Each row of a before or after table is a point. The points were changed in one or more steps. Then noise was added and the rows were shuffled. The steps act on columns, c1 being the first. Name the steps. A step turns or swaps two columns, mirrors them in a line or flattens them onto one, adds a multiple of one to another, or multiplies or shifts one. Angles are multiples of 10 degrees, from the lower column toward the higher: turns from -170 to 170, lines from 10 to 170 but not 90. Use the fewest steps. Two steps may share a column if one is a turn and the other turns, adds or multiplies; they go together, in the order done. Otherwise the lowest column goes first.
In the rows, zero is written as 128.

Before (11 x 2)
[[140 157]
 [143  97]
 [111 109]
 [157  90]
 [130 130]
 [158 147]
 [145  52]
 [ 83 104]
 [139  89]
 [135  83]
 [129 126]]
After (11 x 2)
[[133 178]
 [122 152]
 [148 106]
 [ 56 154]
 [ 89 141]
 [ 86 145]
 [126 129]
 [125  92]
 [ 80 122]
 [ 96 129]
 [129 123]]
Steps: turn c1 and c2 by -120 degrees

Before (14 x 4)
[[115 124 143 157]
 [138 124 131 141]
 [123 122 118 148]
 [ 83 135 159 136]
 [123  62 123 141]
 [126  75 113 135]
 [ 65 122 140 124]
 [127  76 110 117]
 [ 79 126 156 114]
 [123 129 144 156]
 [137  67 123 111]
 [ 74 123 144 113]
 [115  71 140 115]
 [ 83 120 150 129]]
After (14 x 4)
[[190 127 125 162]
 [175 116 120 196]
 [176 175  99 101]
 [166 118 116 200]
 [134 115 108 132]
 [189 173  85  82]
 [175 139 130 179]
 [175 175  97 144]
 [166 155  78  95]
 [171 175  79 162]
 [116 123 116 117]
 [125 117 111  90]
 [127 107 109  95]
 [134 101 112 149]]
Steps: shift c1 by 50; turn c2 and c3 by 130 degrees; multiply c4 by 2.5

Before (8 x 8)
[[170  99 131 108 141  74 149 114]
 [124 101 145  91  97 119  80 147]
 [149 121 112 103 152  49 128 165]
 [164 137 133 122 132 163  62 100]
 [109 113 148 145  76 104 133 134]
 [108 142  98 137 144 145 144 108]
 [159  89 153 120 148 105  74 110]
 [171 103  84 120 152 111 102 127]]
After (8 x 8)
[[149 128 144 105 160 201 134 202]
 [188 144 156 116 116 155 160 135]
 [114 170 134  91 159 118 165 154]
 [118 175 164 112 127 155 175 119]
 [141 104 167 104 152 177 153 142]
 [102 119 118 148 189 113 141 145]
 [136 194 167 120 105 102 133  81]
 [154 113 104 141 107 126 112  97]]
Steps: turn c1 and c3 by 70 degrees; mirror c2 and c7 in the line at 140 degrees; add -0.5 times c6 to c8; turn c5 and c6 by 140 degrees

Before (8 x 11)
[[158 152 114 128 108  98 113 137 101 114 120]
 [146  99 132 135  97 126 106 113 100 175 145]
 [170 158 139 101  80 108 104 111 120 185 166]
 [152  84  95 171 119 148 185 168 151 155 117]
 [156 158 168 104 120 119  90 123 119 110 155]
 [113  90  87 159  95 149 159 165 172 161  75]
 [129 105 106 118 145  86 146 155 155 123 101]
 [164 137 136  95 101 135 133  85 101 130 144]]
After (8 x 11)
[[146 119 114 157  88  95 144 107  30 167 139]
 [114 112 154 171  80 119  90 160 123 142  65]
 [157 157 126  98 135  89 134  89 145 125 175]
 [150  94 121 178  99 118  88 183 111 130  93]
 [157 161 128 121 122  69 118 112 121 117 112]
 [128 100 141 117 133  57 101 147 164 127  95]
 [167 149 119 101 108 102 170 135  98 147 143]
 [169 176 102 131 101  79 144 104  34 192 155]]
Steps: turn c2 and c5 by 30 degrees; turn c3 and c11 by 60 degrees; add -1.5 times c10 to c9; turn c4 and c10 by -30 degrees; shift c6 by -30; turn c7 and c8 by 90 degrees

Before (9 x 14)
[[ 56 124  85 150 134 149 129 152  93 110 135 136 142 116]
 [124 117  98 179  98  92 134 116 159 156  62 123 112  69]
 [119 178 219  84 118 135 109 163 134 150 153  94 129 115]
 [ 93 153 121 154 146 125 122 106 127 133 134 116 131 138]
 [117 163 205 143 120 148 122 153 173 123 150 110 136 102]
 [ 94 124  93 132 137 133 169 115 143 147 151 150 135 114]
 [ 97 131  91 124 164 142 132 103 122 101 120 146 108 100]
 [127 115  78 174  84  67  90 123 181 123  91 152 135  89]
 [ 63 150  77 129 154 130 175 111 121 110  88 157 144 123]]
After (9 x 14)
[[157 136  80  94  72 116 109  92  87 126  93 129  97 102]
 [150 154  95 128 157 184 171 114 133 151 149 111 117 105]
 [ 99 167 221 165 113 186 139 124 124 151 154 176 152 145]
 [165 162  85 114 136 205 104 105 193 108 139 137 105 142]
 [140 144  92 121 162 187  81 113 144 104 124 120 149  87]
 [123 175 206 117 122 195 120 112  94 126 155 163 111 132]
 [147 183  77 130 177 179 131 116 163 112  87 104 111 109]
 [127 166 119 108 138 175 122 155 147 131 134 123 113 122]
 [149 134  99  73 105 143 177 100  99 152  66 156 116  82]]
Steps: turn c1 and c9 by -150 degrees; turn c1 and c2 by 50 degrees; turn c4 and c13 by -150 degrees; turn c5 and c7 by -30 degrees; add 1 times c10 to c7; shift c6 by 50; turn c8 and c14 by 50 degrees; turn c8 and c12 by 140 degrees
